Every row gives one point. Each copy is the shape, with its points in the same order, stretched, turned, moved and blurred by noise. Some copies are also mirrored. Which?

Shape, 6 rows:
[[-35   6]
 [ 34  16]
 [ -6 -13]
 [ 46 -28]
 [-16  22]
 [-11  30]]
Copy 1 (6 x 2):
[[ 14  34]
 [-31 -23]
 [ 13  -4]
 [ -5 -60]
 [ -8  26]
 [-17  25]]
Copy 1 is: mirrored
Copy 2, 6 rows:
[[-15 -29]
 [ 41   1]
 [-10   5]
 [ 22  49]
 [  2 -30]
 [ 16 -34]]
Copy 2 is: mirrored

Shape (7 x 3):
[[ 15  12  12]
 [-29  37 -12]
 [ 16 -11  -5]
 [  1 -13   8]
 [ -4  46 -21]
 [ 10 -22  21]
 [ 13 -19   9]]
Copy 1, 7 rows:
[[ 10  19  19]
 [-42  12   4]
 [ 23   8  -2]
 [ 12  -2   8]
 [-30  31  -1]
 [ 27  -4  17]
 [ 26   1   8]]
Copy 1 is: only turned
Copy 2:
[[  0   2  18]
 [ 24 -60  -5]
 [ 15  28   7]
 [  1  21  -7]
 [ 31 -53  22]
 [-11  39  -5]
 [  2  35   1]]
Copy 2 is: mirrored
Copy 3, 7 rows:
[[ 18   0  -3]
 [-28  37  30]
 [ 14  17 -19]
 [  3   4 -20]
 [ -9  48  34]
 [ 16 -14 -33]
 [ 16   0 -28]]
Copy 3 is: only turned
Copy 4:
[[ -4  10   3]
 [-19 -37  27]
 [  1   5 -21]
 [  9   4 -11]
 [-45 -23  20]
 [ 25  12 -15]
 [ 17   6 -19]]
Copy 4 is: only turned

Shape, 8 rows:
[[ 12   1 -24 -23]
 [  1 -15 -20  13]
 [ -4   4  17  21]
 [ 15  14  25   2]
 [-15  -9   5   3]
 [-17  25  12 -44]
 [ 10   8 -11  -4]
 [ 18  -6  22  10]]
Copy 1:
[[ 15  -6  30 -15]
 [-20  -9   8 -17]
 [  6  -2 -15  14]
 [ 41  -4 -16  15]
 [  1  -9   6  21]
 [ 60   3  32  48]
 [ 11   6   4  -5]
 [ 18 -17 -16  -2]]
Copy 1 is: only turned
Copy 2 (8 x 4):
[[-48  15  -4 -14]
 [ -5  -8   8 -21]
 [ 20 -12 -10   7]
 [ -5   9 -29   2]
 [  9  -1   5  13]
 [-37  22 -14  51]
 [-24   1 -12 -10]
 [  1  12 -20 -12]]
Copy 2 is: only turned
Copy 3:
[[  5 -15 -13 -21]
 [ -7 -13 -20  10]
 [ -3  14  -1  24]
 [  9   8  18   4]
 [-23   9  -3   8]
 [ -8  24   8 -40]
 [  8  -1  -9  -4]
 [ -1  -2  13  23]]
Copy 3 is: only turned
Copy 4, 8 rows:
[[ 30  26 -16  -6]
 [  5  13 -30  19]
 [-11  -8   4  32]
 [ -5   6  21  22]
 [  1  -7  -6   3]
 [ 36  -9  27 -33]
 [ 17  15  -8  14]
 [-17  14   6  24]]
Copy 4 is: mirrored

Shape:
[[ 11  -7 -34 -30 -13   7 -33  17]
 [-21  13   0   4   6   7  18  19]
 [  0   8  23  12  30   0   1  -1]
 [ -5 -23  20  27  17  26  22 -35]
 [-25 -26  -4  25  15   9  -7   1]
 [ 21 -25 -27 -28  -4 -11   0  15]
 [  2   5  12 -18  13 -20  22 -28]
 [ -2   7 -18  25  27   7  13 -12]
 [-23  18  11   5  20 -12  15 -29]
 [ 19 -13 -32  -6 -26 -20 -23  25]
 [ -9  23  -3  13 -12   6  -3  12]]
Copy 1 (11 x 8):
[[  0  -8   3  16  18  40 -28  -1]
 [ -3  -6   5  20   3  -5  22   4]
 [ 26   3  -4   6  25  -5  30  -4]
 [  1  26 -31  -7  27   4  39 -29]
 [ -9  20   9  17  31   4  20  -4]
 [ -6 -13  24 -17  23  14 -22 -14]
 [ 11   4  -7 -39  10 -12  21   9]
 [-18 -10 -12   1  40   3  33   4]
 [  3  11 -14 -16  13 -15  41  27]
 [ -3 -13  18  10  31   4 -53   0]
 [  4  -5 -16  32  12  -1  -1   8]]
Copy 1 is: only turned
Copy 2, 11 rows:
[[ 26  33 -34 -14 -12  20 -30  -6]
 [-26  -2  -5   5 -12   0  11  14]
 [  0  -4  27  20   7   5  19   1]
 [  5 -49  -1  59  16  -1   5 -10]
 [ 17 -27 -25  16  -4   6   7  26]
 [ 32   8 -23 -16 -23  12 -17 -32]
 [-11 -24  33   9 -13  28  -7 -32]
 [  2 -15   4  42 -29   0  14  11]
 [-25 -31  33  19 -15  25   2   4]
 [ 33  10 -21 -32 -27  -1 -35  -1]
 [-20   1   0   6  -7  -8 -10  24]]
Copy 2 is: mirrored
Copy 3, 11 rows:
[[-10  19 -12  11   4 -44 -21  29]
 [ -1  -7 -31 -11 -13  13  30   5]
 [  3  -4  17  -2   6   9  25  -6]
 [  2 -36  -5 -10  22  19  -7 -60]
 [  9 -13 -21   7 -16 -19  13 -46]
 [ 30   8 -22  14  16 -28 -18  31]
 [ 30 -14  17 -13   2  23 -24  14]
 [ 13  13  -9   7  -3  27  17 -26]
 [ 16 -10  14 -14 -24  32  -3 -14]
 [  9   8 -20  43 -16 -33 -18  36]
 [-24  -5 -17   9 -21  12  13   9]]
Copy 3 is: only turned
Copy 4 (11 x 8):
[[ -7 -32 -46  -2 -15   6  -1  12]
 [-15   5  28  15  -4  -6  25  -4]
 [  5  27  33  28  -3   1  -3 -17]
 [ -3  29  23  14  54  -2  -3  -1]
 [-29  35   3   5  22  -6  -8  11]
 [ 28 -19 -34 -10  -8 -13  -1  13]
 [ 21 -17  34   5   9 -15 -19 -14]
 [-23  36  17  -3  19   2  10 -30]
 [-16  -3  54  11  16 -11 -13 -28]
 [  3 -18 -22 -25 -22  12   0  25]
 [-28  -4  29   6  -5  20  19   4]]
Copy 4 is: mirrored
